Rows are points. The points of each table are mixes of a few directions, plus a little noise. Count the directions of each table, and those that both share. Where both have some left over, give the other angles between the two spaces (their principal angles), to ten degrees, smallest first.
(in the rows, 128 means zero)

First, 6 rows:
[[ 71 105]
 [176 147]
 [147 136]
 [173 146]
 [121 125]
 [ 80 108]]
Second, 6 rows:
[[139 203]
 [130 145]
 [126 111]
 [131 149]
 [119  64]
 [123  95]]
Directions: first 1, second 1, shared 0; angles 60

First (8 x 4):
[[164 117  18 135]
 [126 129 136 127]
 [145 123  77 132]
 [103 136 204 123]
 [139 124  96 130]
 [114 132 170 125]
 [130 127 123 128]
 [104 135 199 123]]
Second, 7 rows:
[[110 119 209 130]
 [142 122  91 132]
 [ 98 141 213 121]
 [165  90  70 146]
 [140 128  88 129]
 [133 125 113 130]
 [110 171 114 110]]
Directions: first 1, second 2, shared 1

First, 10 rows:
[[  7 147 150  95  93 133  71 124]
 [137 138 114 138 127 133 116 140]
 [139 134 118 136 129 131 123 136]
 [174 108 134 131 145 120 168 116]
 [135 119 135 125 132 125 142 121]
 [142 136 114 139 129 132 120 139]
 [175 146  91 159 134 136 114 155]
 [139 177  69 166 116 149  61 178]
 [145  75 182  98 149 106 208  78]
 [ 86 100 174  93 126 115 157  93]]
Second:
[[150 150 106  89 124 125 154 116]
 [167  86 149 145  55 140 128  72]
 [140 174  57 119 145  79 107 171]
 [109 111 174 138 169 161 150 133]
 [126 123 150 108 128 149 152 109]
 [163 119 115 150 121 119 126 129]
 [ 42 133 145 147 152 122  79 166]]
Directions: first 2, second 4, shared 1; angles 40

First:
[[140  99 173 147 122 137 110 158 104 104 128]
 [114 117 108 138 128 112 126 132  97 116 144]
 [155 170 135 131 133 131 148 150 159 114 118]
 [105 132 144 174 131 117  97  78 104 149 151]
 [155 160 133 124 112 142 137 162 140 114 125]
 [120 138  99 119 137 110 142 140 127 112 130]
 [144 155 143 107  80 162 104 151 123 128 129]
 [148 146 185 135 128 140 111 151 149 105 112]
 [ 23  40  40  71 190  73 132   7 133 189 120]
 [176 123 120 135 119 157 173 149 145 149 122]]
Second:
[[ 87 133 109  97 123 142 165 175 109 126  81]
 [131 104  68  37 116 124 154 192 135  89 112]
 [137 120 115 108 126 124 129 137 133 117 132]
 [147 114 106  96 124 120 125 140 140 109 140]
 [199 119 162 182 137 104  64  47 160 131 208]
 [ 66 168 184 210 138 153 143 105  92 180  84]
 [146 123 130 132 129 122 115 115 137 125 146]
 [148 123 132 135 129 121 113 111 138 125 149]
 [151 116 115 110 126 119 118 127 141 114 147]
 [ 68 158 159 173 133 151 154 131  95 163  78]]
Directions: first 6, second 2, shared 1; angles 90

First, 10 rows:
[[136 121 132 135 119 127 122 126 119 126 128 120 127 132]
 [ 95 152 109  97 157 131 150 130 161 135 127 158 128 117]
 [116 136 121 117 138 129 136 129 138 130 128 138 128 124]
 [110 141 117 112 143 130 140 129 145 132 127 143 128 123]
 [141 119 135 139 119 127 120 127 116 125 128 118 127 132]
 [213  70 176 207  56 119  69 120  49 109 132  55 129 156]
 [123 132 125 123 132 128 131 130 134 129 127 133 128 126]
 [ 51 181  83  57 193 137 181 136 201 144 124 195 127 102]
 [ 81 159 101  85 168 132 160 132 173 138 125 168 129 113]
 [215  68 180 208  53 120  69 121  45 109 133  53 127 156]]
Second (11 x 14):
[[120 189 151 114 121 142 113 158 149 114 178 177 154 124]
 [145  78 121 168 114 122 142 131 120 130 125  99 140 177]
 [125 196 134  60 148 104 123 143 111  82 143 142 104  88]
 [130  97  82 205 130 195  95 123 100 147 100 214 158 135]
 [133 201 140 101 130 126 116 172 120  76 182 178 147 130]
 [118  92 154 136 112 116 146 106 170 174 124  72 127 138]
 [144 147 127  89 137  89 141 145 100  77 137 100 107 134]
 [125 123 148  78 132  81 152 110 142 133 118  50  92 111]
 [ 94 106 113 147 139 177 105  72 152 208  69 159 117  63]
 [131  85  96 176 130 161 117 109 111 152  90 150 134 132]
 [145  98 141 132 113  94 154 137 133 117 143  67 129 175]]
Directions: first 1, second 4, shared 0; angles 50

First (9 x 24):
[[144 145  75   9  84  73 179 205 175 201 139 161 195  92 169 152 102 115
   92 117  80 151  85  25]
 [144 142  92  56 103  94 154 174 155 178 127 147 169 109 150 145 112 122
  107 125 104 145 100  66]
 [152 137 108 134 140 128 111 120 121 150  91 116 129 137 114 135 129 136
  136 144 154 141 122 135]
 [139 128 131 170 149 146 100  98 109 119  99 109 108 145 105 124 139 138
  145 142 160 131 137 165]
 [157 136 111 154 150 136  97 107 112 144  82 108 118 145 103 133 134 141
  144 150 168 143 125 152]
 [150 133 123 170 155 144  94  96 108 130  86 105 109 148 100 130 137 141
  147 149 171 137 132 166]
 [ 41  89 219 175 117 156 159 111 123  17 235 148  89 119 151  91 138 108
  124  84  70  70 174 164]
 [ 88 108 179 183 136 156 126  97 113  63 166 124  92 134 127 105 140 125
  137 114 119 100 160 173]
 [136 132 112 103 120 116 136 143 136 149 124 133 144 122 134 134 122 127
  122 128 123 136 117 107]]
Second:
[[146 133 110 100 125 121 120 146 137 167 103 130 149 132 117 149 119 122
  127 126 126 134 117 116]
 [150 152  94 175 146 118 129  82 102 108 108 102  96 116 148  88 151 174
  130 177 197 169 115 128]
 [128 103 167 140 146 168  74 132 125 147  95 124 133 173  61 175 116  91
  156  95 107  86 156 192]
 [171 162  53  68 111  80 153 156 144 189  98 131 162 101 160 129 122 150
  106 160 151 180  81  53]
 [ 48 101 193 145 101 133 183 126 135  32 242 154 102  98 179  86 136 117
  108  93  69  89 158 124]
 [103 128 139 148 121 122 157 113 124  82 171 130 108 107 163  93 139 142
  117 133 128 130 132 118]
 [161 134 115 164 158 146  81 100 108 149  67 102 116 156  86 140 134 138
  151 148 175 138 130 168]
 [114 111 149  85 115 134 125 167 150 152 138 148 157 138 110 164 108  91
  126  90  74  97 137 126]]
Directions: first 2, second 3, shared 2

First:
[[103 127 135 112 132 186  97 130 124 122  88 177 133  89 142 135 109 146
  174 140 182 115 136 181 158 101 170 147 126  95  88 141]
 [136 126 139  93 134 108 118 115 130 103 136 101 154 155 146 117 108 138
  107 117 117 114 111 156 120 135 136 151  97 138  85 104]
 [104 125 140 140 105  66 109 148 169 176 168 144 104 124  87  44 202 110
  141 114 100 152 107 111 112 108  71 104 128 137 134  91]
 [134 113 138 132 122 105 145 138 122 121 123 104 117 146 106 142 126 113
  126 128  97 128 136 132 113 136 120 141 123 139 150 117]
 [ 75 109 110 217 121 175 108 197  94 171 153 168  76  78  79  59 186 192
  229 130 122 136 127  76  72  84 118 101 145 107 146 157]
 [115 166 155  53  94 135 161  63 191 103  88 161 119 128 130 176 143  77
   57 159 188 177 148 175 174 120 145 108 178 160 172 104]
 [153 159  66 169 171 195 124 113  77 120 179 114 167 122 202 124  93 209
  107 115 155 110 107  37 108 149 152  88 132 120  98 192]
 [151  91 127 173 137 114 150 167  87 128 109  92 110 139  98 173 102 110
  160 128  75 106 152 116 111 148 121 157 116 118 166 144]
 [192 127 138  88 139  47 141  94 156 129 111  91 162 167 151 185  87  36
   62 116  98 111 134 149 188 179  99 151 107 127 133 108]
 [117 137 134 103 125 147 126 113 131 106 126 130 136 132 140 125 123 148
  117 132 147 132 123 147 122 120 149 131 127 138 110 121]]
Second:
[[124 136 101 207 112 127 168 150 127 177 149 145  74 105  84 132 186 108
  134 139 112 167 149  32 111 130  83  65 191 137 237 162]
 [146 128 116 140 137  90 129 131 122 133 174  89 142 157 135  95 134 141
  104 107  88 123 105  88  99 145 102 119 109 143 117 119]
 [139 130 152  97 104  96 174 103 154 108 100 109 111 154 103 183 130  71
   79 145 116 154 152 149 139 142 121 133 151 160 190 105]
 [103 160 118 124 116 188 136 104 146 133 111 184 112  89 138 144 148 134
  122 152 196 159 142 120 154 107 149  89 180 126 157 153]
 [144  81 151 129 137  51  95 170 121 143 132  91 140 153 104  93 116 103
  169 100  57  87 113 168 120 137  97 185  61 108  78  90]
 [119  98 128 147 149 162  88 166  89 128 107 140 137 104 133 120  95 161
  204 122 131  86 128 162 128 114 156 169  91  85  71 144]
 [150 136  96 158 149 144 150 126  84 105 172  76 145 156 154 129 108 183
   99 116 102 119 114  60  77 152 135 112 122 150 130 153]
 [109 134 160  68 111 126 107 105 174 125  86 172 132 112 129 134 131  91
  128 140 172 136 134 208 179 107 142 146 129 118 103  99]
 [142 121 118 144 135 170 171 128  83  87 107  93 122 144 129 196  87 149
  119 143 119 123 152 114 102 145 163 139 140 142 167 157]
 [104 155 139  65 129 126  63  96 180 141 143 181 166 107 171  53 146 139
  122 115 187 127  90 179 171 100 133 123 106 111  30  98]]
Directions: first 6, second 5, shared 5

First:
[[136 146 112 120 118 131 168 160 126 122 106 113 138 136 148 111 101 139
  105 138 113 115 139 150 132 122 125 139 161 100 123 139]
 [137 109 120 132 139 130 115 133 105 144 145 140 135 130 136 130 170 139
  138 105 137 141 137 119 114 132 158 114 113 131 145 122]
 [118 112 131 105 124 125  85  87 128 123 127 149 134 116 123 150 127 108
  147 137 127 131 116 131 138 141 110 140 120 128 120 104]
 [116 104 129  91 122 123  68  71 125 121 124 158 140 113 125 160 129  98
  155 141 124 132 113 134 142 148 102 146 121 124 115  95]
 [131 117 136 155 145 129 123 136 123 144 154 129 117 130 119 125 168 141
  136 103 146 141 133 107 112 126 157 105 100 155 144 134]
 [136 128 113 113 122 131 141 141 116 127 117 130 142 131 146 124 122 132
  119 132 118 122 136 142 129 129 131 137 147 106 128 127]
 [135 152 132 161 130 131 181 175 139 129 129  98 114 141 126  99 117 150
  104 123 131 121 138 123 121 111 142 115 136 135 135 158]
 [122 102 121  94 125 126  76  84 115 127 127 159 144 117 133 155 142 108
  151 131 125 135 121 134 136 146 116 141 122 119 124  97]
 [118 165 139 138 114 125 169 141 162 106 105  97 112 133 116 112  65 122
  104 156 115 108 119 139 143 116  94 140 154 125 109 149]
 [109 135 166 166 139 123 112 106 161 127 153 118  93 123  84 134 132 118
  142 124 150 134 109  99 126 121 120 109  89 181 126 137]
 [147 136 108 136 130 135 171 175 110 137 123 116 138 140 152 105 136 153
  106 117 121 126 149 135 117 120 155 121 147 106 141 142]]
Second, 11 rows:
[[146 109 133 124 124 141 143 130 108 124 121 133 130 127 121 129 144 149
  127 116 124 118 126 126 130 127 138 120 131 121 145 117]
 [148 125 111 140 102 127 159 157 117 137 125 129 135 129 131 132 145 162
  137 126  96 115 133 122 116 118 140 129 131 128 128 121]
 [117 151 131 140 152 124  95 140 120 130 158 101 124 119 128 133 165 125
  126 121 160 136 142 126  98 116 131 122 106 150 103 133]
 [120 144 113 124 140 124 141 125 130 116 127 102 124 128 123 120 125 125
   97 144 138 120 145 139 113  95 146 132 126 110 125 148]
 [135 120 123 121 107 122 131 154 121 141 113 150 152 129 158 126 104 153
  168 136 101 144 107 133 123 162 106 125 144 137 129 107]
 [137 128 127 144 124 131 142 123 133 126 136 121 111 129 107 136 155 124
  110 117 126 108 142 115 134 105 148 133 118 127 129 137]
 [130 145 105 144 106 112 148 144 145 137 130 125 127 131 131 130 124 131
  129 140 100 117 138 119 124 112 134 142 129 129 115 138]
 [144 102 137 112 127 145 137 129 103 121 113 139 139 127 131 125 127 152
  136 119 126 128 116 135 131 141 128 115 139 120 151 110]
 [ 61 150 170 129 157 106  39  63 207 134 150 159 107 135 131 133  69   7
  143 135 169 170 107 120 189 184  68 147 113 158  96 150]
 [133 122 129 123 131 135 134 126 118 121 125 125 130 126 126 125 130 136
  123 127 130 125 128 132 125 124 134 123 130 122 136 126]
 [135 110 131 106 139 143 140 118 108 115 110 123 132 127 126 119 121 142
  113 130 137 125 124 141 127 125 136 118 138 106 150 123]]
Directions: first 3, second 5, shared 0; angles 30, 40, 60
